Every row gives one point. Before rounding, the points of a table are all equally far from one centre. They may lie mostly on one side of it. Where is the centre, to within rounding?

Points (6 x 2):
0.004 0.037

0.071 0.013

0.073 -0.033

-0.010 -0.054

0.077 -0.004

0.002 0.036
Centre: 0.024 -0.013

Points (7 x 4):
-0.022 -0.015 -0.075 0.054

0.016 0.002 -0.088 0.023

-0.018 -0.051 -0.010 0.011

0.037 0.031 0.010 0.082

0.004 -0.013 -0.074 0.067

-0.010 0.008 -0.084 0.057

0.029 0.028 0.011 -0.026
Centre: 0.004 0.013 -0.020 0.030

Points (14 x 8):
-0.060 -0.056 -0.026 -0.030 0.017 0.090 -0.007 -0.027

-0.080 0.001 0.003 0.027 0.015 0.110 0.014 -0.004

-0.054 -0.025 -0.031 -0.052 -0.015 0.084 -0.013 -0.011

-0.042 -0.046 -0.019 0.006 0.048 0.019 0.055 -0.053

-0.037 -0.056 0.011 0.041 0.022 0.104 -0.002 0.033

-0.051 -0.006 -0.007 -0.029 0.026 0.084 -0.048 -0.020

-0.042 -0.037 -0.040 -0.027 0.019 0.018 -0.050 -0.005

-0.038 -0.002 -0.024 -0.005 0.021 0.106 -0.012 -0.026

-0.073 -0.057 -0.054 -0.018 -0.021 0.021 0.011 -0.032

-0.044 -0.041 0.008 -0.073 -0.051 0.060 -0.015 -0.015

-0.060 -0.001 0.026 -0.001 -0.025 0.044 -0.063 -0.065

0.019 -0.077 0.020 -0.036 -0.028 0.061 0.032 0.024

-0.023 -0.007 0.015 0.052 0.041 0.068 -0.020 0.047

-0.010 -0.041 0.018 -0.066 0.037 0.025 0.003 0.031
Centre: -0.035 -0.026 0.025 0.008 -0.010 0.033 0.008 -0.007

Points (18 x 12):
0.044 0.048 0.020 0.005 -0.012 -0.053 0.025 -0.008 0.084 -0.003 -0.017
 -0.011

0.026 0.048 0.000 -0.068 -0.104 0.038 -0.001 0.007 0.072 -0.007 0.035
 -0.015

0.006 0.013 0.025 -0.090 -0.059 0.025 0.027 -0.040 -0.003 0.011 0.065
 -0.025

-0.017 0.043 0.033 -0.089 -0.073 0.015 0.028 -0.018 0.043 0.007 0.052
 -0.034

-0.015 0.008 0.057 -0.030 -0.057 0.058 0.017 -0.015 0.050 -0.005 -0.036
 -0.033

-0.027 0.065 0.005 -0.117 -0.048 0.037 -0.003 -0.001 0.007 -0.009 0.032
 0.009

-0.018 0.047 -0.028 -0.087 -0.026 0.013 0.062 -0.002 -0.008 0.026 0.083
 0.003

0.033 0.052 -0.013 -0.090 -0.079 0.015 0.029 -0.041 -0.008 0.015 0.028
 -0.054

-0.028 0.010 0.056 -0.049 -0.067 0.027 0.039 0.000 0.040 -0.070 0.000
 0.019

-0.022 0.015 0.015 -0.085 0.002 -0.045 0.060 -0.026 0.050 0.010 0.031
 -0.015

-0.026 0.076 -0.037 -0.049 -0.043 -0.008 0.031 -0.006 0.049 -0.042 0.065
 -0.050

-0.041 0.021 -0.014 -0.092 -0.077 0.058 0.012 -0.014 -0.005 0.029 0.025
 0.043

-0.004 0.032 0.008 -0.116 -0.063 -0.014 0.027 -0.021 0.048 -0.013 0.050
 -0.005

0.002 0.011 0.066 -0.078 -0.036 0.038 -0.010 -0.014 0.041 0.010 0.013
 -0.012

-0.062 0.099 -0.024 0.010 -0.042 -0.012 -0.011 -0.032 0.000 -0.027 0.001
 -0.011

0.046 0.064 0.033 -0.087 -0.032 0.014 0.036 -0.025 0.007 -0.050 0.020
 0.019

-0.036 0.008 -0.002 -0.059 -0.065 0.022 0.074 -0.052 0.005 -0.019 0.060
 0.031

0.034 0.031 -0.008 -0.034 -0.089 -0.035 0.006 -0.052 0.038 -0.031 0.062
 -0.026
Centre: 0.001 0.022 -0.020 -0.024 -0.041 0.000 0.022 0.007 0.010 -0.002 0.002
 0.004

Points (21 x 18):
0.031 -0.019 0.018 -0.004 -0.043 0.029 -0.066 -0.103 -0.060 -0.022 0.026
 -0.026 0.049 -0.008 0.022 0.031 -0.039 -0.035

0.004 0.006 0.028 -0.021 -0.001 0.042 -0.053 -0.042 -0.017 0.054 -0.005
 0.005 0.063 0.010 0.020 -0.058 -0.049 -0.078

-0.001 -0.018 -0.008 -0.065 -0.045 0.050 -0.017 -0.084 0.027 0.046
 -0.037 -0.036 0.037 0.018 0.024 0.004 0.073 0.018

-0.031 0.045 -0.027 -0.022 -0.045 0.078 -0.028 -0.067 -0.059 0.005 0.005
 -0.027 0.019 0.005 -0.035 -0.001 -0.039 -0.090

-0.052 -0.024 0.028 -0.026 -0.018 0.050 -0.002 -0.178 -0.014 0.046
 -0.010 -0.013 -0.025 -0.020 0.000 0.003 -0.058 -0.043

-0.035 0.021 0.004 -0.054 -0.047 0.026 -0.007 -0.104 0.022 0.038 -0.002
 0.069 0.089 0.003 -0.003 -0.004 0.023 -0.043

-0.034 0.035 0.024 -0.089 -0.053 0.058 0.019 -0.078 -0.006 0.047 0.019
 -0.017 0.070 0.002 0.007 -0.013 0.048 -0.009

-0.037 0.006 -0.021 -0.032 -0.026 0.069 -0.062 -0.115 0.019 0.034 -0.021
 0.005 0.072 -0.023 0.010 -0.017 -0.028 0.005

0.028 0.035 0.008 -0.013 -0.052 0.010 -0.068 -0.092 -0.005 -0.027 0.039
 -0.003 0.024 -0.045 -0.036 -0.010 -0.038 -0.047

-0.024 -0.053 0.042 -0.081 -0.006 0.012 0.016 -0.050 0.027 -0.013 0.009
 -0.010 0.061 -0.035 0.020 -0.009 0.011 -0.012

-0.005 -0.004 -0.011 -0.012 -0.062 0.096 -0.042 -0.113 0.007 0.026
 -0.041 -0.033 0.053 -0.002 -0.010 0.047 0.020 -0.002

-0.040 0.001 0.021 -0.042 -0.072 0.032 -0.033 -0.049 -0.055 -0.016 0.039
 -0.040 0.049 -0.053 0.010 -0.017 -0.022 -0.042

-0.056 -0.037 0.012 -0.040 -0.068 0.006 -0.052 -0.094 -0.019 0.025 0.009
 -0.046 0.022 0.031 -0.043 -0.041 -0.003 -0.042

-0.013 -0.002 -0.014 -0.030 0.004 0.037 0.005 -0.014 -0.026 0.049 -0.036
 -0.016 0.046 -0.078 -0.018 -0.026 -0.067 0.002

-0.024 0.039 -0.011 0.025 -0.043 0.063 0.017 -0.058 -0.067 0.041 -0.001
 0.012 0.080 0.024 -0.047 0.009 -0.002 -0.056

-0.009 -0.034 -0.033 -0.020 -0.038 0.033 -0.056 -0.126 -0.025 0.027
 -0.060 -0.048 0.041 -0.038 -0.021 -0.017 -0.025 -0.038

-0.039 -0.001 -0.045 -0.026 -0.086 0.014 -0.026 -0.073 0.002 -0.018
 -0.008 -0.054 0.038 -0.005 -0.038 -0.013 -0.013 -0.016

-0.038 0.027 -0.020 -0.036 -0.031 0.092 -0.056 -0.098 -0.011 -0.027
 -0.040 0.012 0.017 -0.030 0.042 0.014 -0.011 -0.021

0.006 0.029 -0.022 -0.015 -0.066 0.085 -0.021 -0.116 0.059 0.049 -0.038
 0.013 0.031 -0.030 0.015 -0.023 0.014 -0.016

-0.004 -0.028 0.023 0.008 -0.054 0.133 -0.044 -0.056 -0.025 0.026 0.013
 0.003 -0.039 -0.004 0.011 -0.048 -0.014 -0.015

-0.042 -0.045 0.021 -0.053 -0.041 0.077 -0.036 -0.055 -0.042 -0.020
 -0.037 0.011 -0.008 -0.023 -0.008 -0.061 0.035 -0.049
Centre: -0.002 -0.005 0.010 -0.017 -0.025 0.028 0.001 -0.072 -0.021 0.036 -0.003
 0.009 -0.004 -0.012 -0.002 0.004 0.000 -0.022
